Every row gives one point. Each copy is the shape, with its points in the same order, turned, moved and blurred by noise. Say if it was mirrored as well.

Shape:
[[ 10  39 -12]
 [ -3  26  25]
 [ -5 -24   9]
 [  3  -2 -17]
 [-21   1  18]
 [ 13 -17 -60]
 [  5 -21   6]
 [ 15  -7  30]]
Copy 1, 8 rows:
[[ 26 -14  19]
 [-10 -29  10]
 [-26  19 -12]
 [  7  20  -1]
 [-20 -12 -18]
 [ 35  54  -2]
 [-21  20  -1]
 [-33   1  19]]
Copy 1 is: mirrored
Copy 2:
[[-37 -11  -9]
 [-31   2  29]
 [ 22   6  10]
 [  1 -12  -9]
 [  1 -10  26]
 [ 11 -24 -56]
 [ 14   9   2]
 [  0  30  11]]
Copy 2 is: only turned

Shape (10 x 6):
[[-37 -34  24  24  24  19]
 [ -2 -25  48  -6  33   0]
 [ -2   4 -23 -15 -16  -2]
 [-22  -6 -16 -25  11  13]
 [  8   8 -14   5   8  -9]
 [ 12  13  38   3  17  21]
 [-29   6 -14   7  -1 -12]
 [  5   9  -7 -32 -34  -5]
 [-15  -1 -10 -43 -18   1]
 [ 31   9 -35   4 -25  -2]]
Copy 1, 10 rows:
[[ -8  -1  60  -3  22  -1]
 [ 27  28  43 -27  -5  -2]
 [ -6  -1 -26  14   0   2]
 [-13   8  -4   1  12  33]
 [ 13 -16 -15 -10   6  -7]
 [  8  25   6 -37   7 -20]
 [  9  -8  -5  19  27   2]
 [ -2  21 -35  20  -9  -3]
 [ -8  23 -22  19  -5  24]
 [ -4 -26 -46   4 -17 -14]]
Copy 1 is: mirrored
Copy 2:
[[-20 -26 -17  49 -26  10]
 [ 21 -36 -30  26   5  24]
 [ 10  37   3  -6 -14  -9]
 [ -1  34 -23  23  -2   3]
 [ -3   9  -1 -16   6   1]
 [ 11 -20  12  19  26  24]
 [-12  12 -10  10 -12 -28]
 [ 40  35   9   4 -10 -14]
 [ 32  45 -12  19  -7 -10]
 [  4  35  27 -30 -16  -4]]
Copy 2 is: mirrored
Copy 3:
[[-46   9 -14  24 -24  15]
 [-30 -21 -20 -21 -28  11]
 [ 36  13  -7  12  -3 -16]
 [  9   8 -28  20 -16 -28]
 [ 19   6 -11  -1  18  -5]
 [-17  19 -13 -38 -11   4]
 [  4   9   7  27   8 -18]
 [ 50  10   7  -5 -20 -21]
 [ 35   3  -7  10 -30 -33]
 [ 57  28 -10   1  20   7]]
Copy 3 is: only turned

Shape, 12 rows:
[[ 20   8 -14   2  -3  -8 -25 -36]
 [ -7  30   9  29 -33  11  27   3]
 [ 32  13   2 -28  11 -23  -1 -32]
 [ -8  -5  23 -25  13  21  29  -3]
 [ 14 -20   3  -4 -13 -26  -2  21]
 [-18  -7  31  -9  26 -26 -27  21]
 [ 14  27 -28  22   7 -29  25  20]
 [ -7 -13 -28 -19   0  14   8 -18]
 [ 22 -16  12  16   9   5   1 -16]
 [  1  29  15 -25  -2   1  11 -25]
 [-23  -5   0 -14   6  18 -10   6]
 [  5  33  -1 -13  21  -4 -12  19]]
Copy 1, 12 rows:
[[ 11   0 -15   7 -45  15  -7   5]
 [ 37 -36   1  26   3 -40   6   0]
 [ 18  16 -11 -29 -38  11  20 -15]
 [ 17   8  22  -6  27   8  23  -7]
 [-16 -23 -20 -31   0  -3   7  17]
 [-44  24 -11  -1  12 -10  12   7]
 [ -4 -33  -8 -12 -14 -35 -19 -37]
 [  4 -26  24   4 -12  31  13  -7]
 [ 18   2 -24  -1   8  16 -12   1]
 [ 29  14  13   2 -20  -8  31 -13]
 [ -9  -3  28  14   8   8   8  11]
 [-11  19  18  -8 -17 -27  -7 -12]]
Copy 1 is: mirrored
Copy 2:
[[ 11  19 -20 -21  12 -34 -14  13]
 [ 27  33 -12  -8  -3  44   3 -20]
 [  5  23   2  -6   2 -51  -8 -16]
 [ 21  -3  29  21   6  -3  -2 -26]
 [ 11  10  -3   0 -24 -17  38   6]
 [ -3  29  21  35   3 -17  31  34]
 [-19  33  -7  -9 -49   6 -12  -5]
 [ 11 -21  22 -22   3  -9  -6  -1]
 [ 23  -6 -25  16   3 -14   0  -7]
 [ 17  34  21   0  18 -12 -11 -26]
 [ 17  -1  24   5   7   7   0  19]
 [ 10  37  25  10 -20 -10 -16  20]]
Copy 2 is: mirrored
Copy 3:
[[ 20 -19   4  34  -7   1   0 -33]
 [-12 -16 -18 -14 -54 -20  -9   4]
 [ 36  15  -4  33   7 -16   8 -21]
 [ -4  37  11 -19   0  -2   8   6]
 [-19  -5 -11  28  21 -23   0  12]
 [  2  -6 -14  -2  44  25  -2  24]
 [  9  -9 -28  38 -38 -12  18  36]
 [-20  16  13  21 -16   6  29 -24]
 [  9 -10  28  16  -3 -14  -3   5]
 [ 25  23 -15  -5 -10  -7   3 -22]
 [-18  13   1  -2   0  25   7  -5]
 [ 14  18 -23  21  -9  27  -7  13]]
Copy 3 is: mirrored
Copy 4:
[[  6  -9  -6  27   7 -25 -13 -14]
 [ -8  51  26  -4 -25 -29  14   7]
 [-22 -37   4  22   7 -34  11 -18]
 [-21   1   1 -36  21 -17  38 -17]
 [ -9 -21   1  -5 -18   9  14  24]
 [-46 -19 -11 -25  19  16 -20  18]
 [-11   4  60  19  -6  -2   6  14]
 [ 11   2  -2   6  22   8  25 -24]
 [ 12 -13   2 -16  13 -30   1   5]
 [-36   3  -2   2   7 -33  17 -25]
 [-12  10  -8 -18  16  15   4 -16]
 [-37  -9  30  -8  -3   6 -15 -18]]
Copy 4 is: mirrored

Shape:
[[  7  24 -37  -2 -27 -12 -35 -24  22  10  -8]
 [ 21  10  -2 -14 -21 -10  -2 -13  27  12  22]
 [-21  -5  -4 -25  -1   3  11  11 -20  20   3]
 [-12 -21  15 -11 -29  25  15  20 -19   3  -3]
 [  7  38 -32 -30  -5  -2  -7 -10  34  17  -5]
 [ -7 -16  15 -26  -8  32  18 -15 -28  10  -3]
 [  6  10  -6 -11 -30 -12 -15  -6  33  -3 -12]
 [ 34 -12  21  26 -10 -14   6   9 -34  10  -6]
 [ 39 -26  13   9  11   5  17  22 -14   2 -24]
 [ 15   8 -12 -18 -14  -7 -20 -29  20 -20  -3]
 [ 29 -13  40  13   7  -1  -6   1   1  28 -29]
 [ 24  -1 -23 -11  -6  13 -35  -7  32  17   9]
 [-18 -10   4  12 -16  35  38  -7 -14   3   2]
 [  8 -28  33  33  18 -13   1   7  -9  -6  -6]
 [ -8  18  23  -6  -3  34   2  11 -22 -11   7]]
Copy 1:
[[-24 -21 -30  -4 -27   0 -13 -32  35  -1  35]
 [-22  -8 -10   3  10  -3  11 -22   7  14  48]
 [-16  -7  -2 -33  -1 -10  17  -4  -8  16 -18]
 [  2  11  -9 -20  -8  19  45   3 -13  11 -15]
 [-38 -30   6 -18 -12  -6  -1 -27  42  13  41]
 [-18  20  -8 -25   5   2  42 -22  -3  24 -25]
 [ -9  -7  -5  -2 -27   4   7 -24  18   2  41]
 [ 28  24 -38 -10  21  13  -3  -3   0  33   2]
 [ 43  22  -8 -26  24  22  11 -18  17  23   4]
 [-25  13  -8  -4 -14   4  -6 -43  19  -3  34]
 [ 34   5 -10  -3   5  20   6 -33   7  59   5]
 [-19 -30 -11  -6   9  26  -1 -43  21   2  29]
 [ -7  18 -11   4   7  -2  47   6  16  10 -27]
 [ 38  24  -7  13  16  13 -12 -11  -7  26 -13]
 [-26  22   5 -11  -2  34  16  12   4  25 -16]]
Copy 1 is: only turned
Copy 2, 15 rows:
[[  4  42  -2  -6 -35   9 -28  21   3 -31  13]
 [ 19  13  -2  -7   5  -7 -10  30  22 -19  16]
 [-18  -2 -11 -26   2  -2  -8   3  10  33  -7]
 [ -1 -32 -13 -37  -3  15  13  11 -10  26   5]
 [ -6  45  -3 -21 -11 -16 -13   0  25 -26  22]
 [ -7 -10  -7 -38  26  30  -5   7  -3  32  11]
 [ 14  23  -6 -16 -17  -3   2  21  -4 -31   2]
 [ 29 -28 -38  10  11  10 -26   1 -24  12  -2]
 [ 28 -33 -35 -15  17  13 -12 -30  -7  -4 -11]
 [  5  24  16 -12   5  13 -15  18  -5 -38   3]
 [ 60   4 -33 -15  15  12  -9 -12 -14  13  -8]
 [ 30  16  13 -22 -22   9 -29   5  28 -23   9]
 [-11 -18 -12  -8   7  39  23   1   2  27  23]
 [ 37 -20 -11  16  14  18   2 -13 -17  15 -30]
 [  1 -15  16 -18   9   1   2  -9 -23  27  26]]
Copy 2 is: mirrored
